Each row is a point. Two turns around zero, p and q, are shown by what they do to some points. Write where each new point lands after one turn and then the other. Backwards means that the second turn is done in reverse. Each puzzle has new turns, and all numbers are rounded.

Turn p:
[16  1] => [ 12 -11]
[16 33] => [35 12]
[-32 -33] => [-46   0]
Turn q:
[ 19 -40] => [-11 -43]
[-29  17] => [-11  32]
[10 23] => [22 11]
Where do these land?
q, then p: [26 17] => [ 19 -25]
q, then p: [ 3 21] => [21 -1]
p, then q: [-28 -39] => [-41  25]

Turn p:
[  2 -12  21] => [ 12 -21  -2]
[-23   2  30] => [  1 -29  25]
[ 42  -3 -20] => [ 20  29 -31]
[ -4  15 -15] => [-10  18   8]
[-18  -2 -15] => [-23   2   1]
Turn q:
[-20  -6  17] => [ 4 26  2]
[ -2  -7 -33] => [-30 -12  -9]
[48 19 26] => [ 44 -33  17]
[-10  10  -2] => [  1   5 -13]
[-13  -6 -20] => [-23   3  -9]
[ -3 -11  11] => [ 2 10 12]
Where do these land?
q, then p: [-23  17  12] => [ 2 31  2]
p, then q: [ 20 -34   9] => [-32 -23   9]
q, then p: [-34  14  -9] => [-21  30   8]
p, then q backwards: [ 6  9 -4] => [-7 -2  9]
q, then p: [31 -7 -8] => [  4 -29 -14]

Turn p:
[-6 -2 21  2] => [  2 -10  12  15]
[ 10  -8 -40 -48] => [ 34  37 -37 -15]
[-7 11  2  7] => [-4  0 13 -5]
[ 7 19 14  8] => [-16   7  17   9]
[ 8 -7  2  5] => [-7 -5 -8  5]
[ 8 -3 -3 11] => [-12  -4  -6  -2]
[-20 -10   4  14] => [  4 -24   8  -7]
Turn q:
[ -6 -14  -1 -25] => [-8 22 10 16]
[-10   8  10   4] => [ 6 -9 12 -2]
[ 2 -3 11 32] => [ -6 -18   0 -28]
[-18  -5 -23 -22] => [-12   5   2  34]
[ 15  -2 -22  -8] => [ -3   9 -24  11]
[  9  15  18 -15] => [26 12  7 -2]
[ 8  1  8 33] => [ -2 -19  -7 -29]
Where do these land?
p, then q: [ 14  -9  21 -14] => [ -6 -22 -13 -15]
p, then q: [-15 -11 -29 -26] => [ 17  23 -31  11]
p, then q: [-19   2  -7  -8] => [10 18 -5 -5]
q, then p: [ 2 -2  6 26] => [ 24   0 -12   5]
q, then p: [  0  10 -15  17] => [  6 -10 -19  -9]
p, then q: [18 10 24  6] => [ -5 -26  14 -11]

Turn p:
[ -2   3  -6 -33  -1  -9] => [-19  16   6 -23   3   7]
[  2  17  -5  23 -10  16] => [ 24   9 -15  18   3  -5]
[ -2  18   8 -48   0  21] => [ -7  23   0 -41  26 -15]
[  5  23  -8  25  19 -22] => [ 5  9 19 36  8 16]
[ 25 -19 -22   9   9  29] => [-20  -5 -28  21   1 -29]
[-34  -7  28   1   2  10] => [ 22 -29   2 -23  13   8]
[  3 -10 -10  15 -17 -10] => [  2  -1  -9  10 -24   8]
[13 -7 27 13 -6  2] => [ 16 -13  13   2 -13 -20]
[-11 -17 -12  -7   3 -37] => [-23  -7  12  -2 -16  31]
Turn q:
[ -4   5 -13   5  10 -24] => [  9 -15 -23 -10  -3   0]
[ 19 -10   8   5  18 -24] => [  7 -11 -15  -7  28 -14]
[ -3   4 -11 -19  -4  41] => [ -8  11  22  30 -25  -6]
[-26 -18   1 -15 -10  34] => [  7  30  28   4 -26  -7]
[-20  10  12  -3   3  33] => [ 13  11  27  18 -12  15]
[ 19  -4  -4  30  -2 -27] => [-10 -27 -10 -27  20  -1]
[ 17  14   7  -3 -14 -31] => [-18  -1 -28  -7  20  13]
Where do these land?
p, then q: [ -1  10 -10  -4   5 -44] => [ 3 12 34 11  1 28]
q, then p: [-27  -6 -28  12 -17 -12] => [ -6  20 -17 -33 -18  -1]
q, then p: [  3 -22 -14   4  31  22] => [ -2  -8  30   7 -34  -1]
p, then q: [ 12  11  29 -35 -11 -26] => [ -2  39 -12  20  21  25]
q, then p: [-2 12  8 15 -7 17] => [ 14 -16  -1  -9   5 -15]
q, then p: [ 17 -17  -7   4 -20  -4] => [ -3  -3   8 -19   8  24]
p, then q: [ 1  1 38 16 25 13] => [ 13   0  -5 -14  39 -23]
p, then q: [-17  -1  -9  -4 -22  12] => [-16  -4  -7  15 -18 -12]
p, then q: [15 13 -8 -8 17 22] => [ 22 -19 -20  -1   1   7]
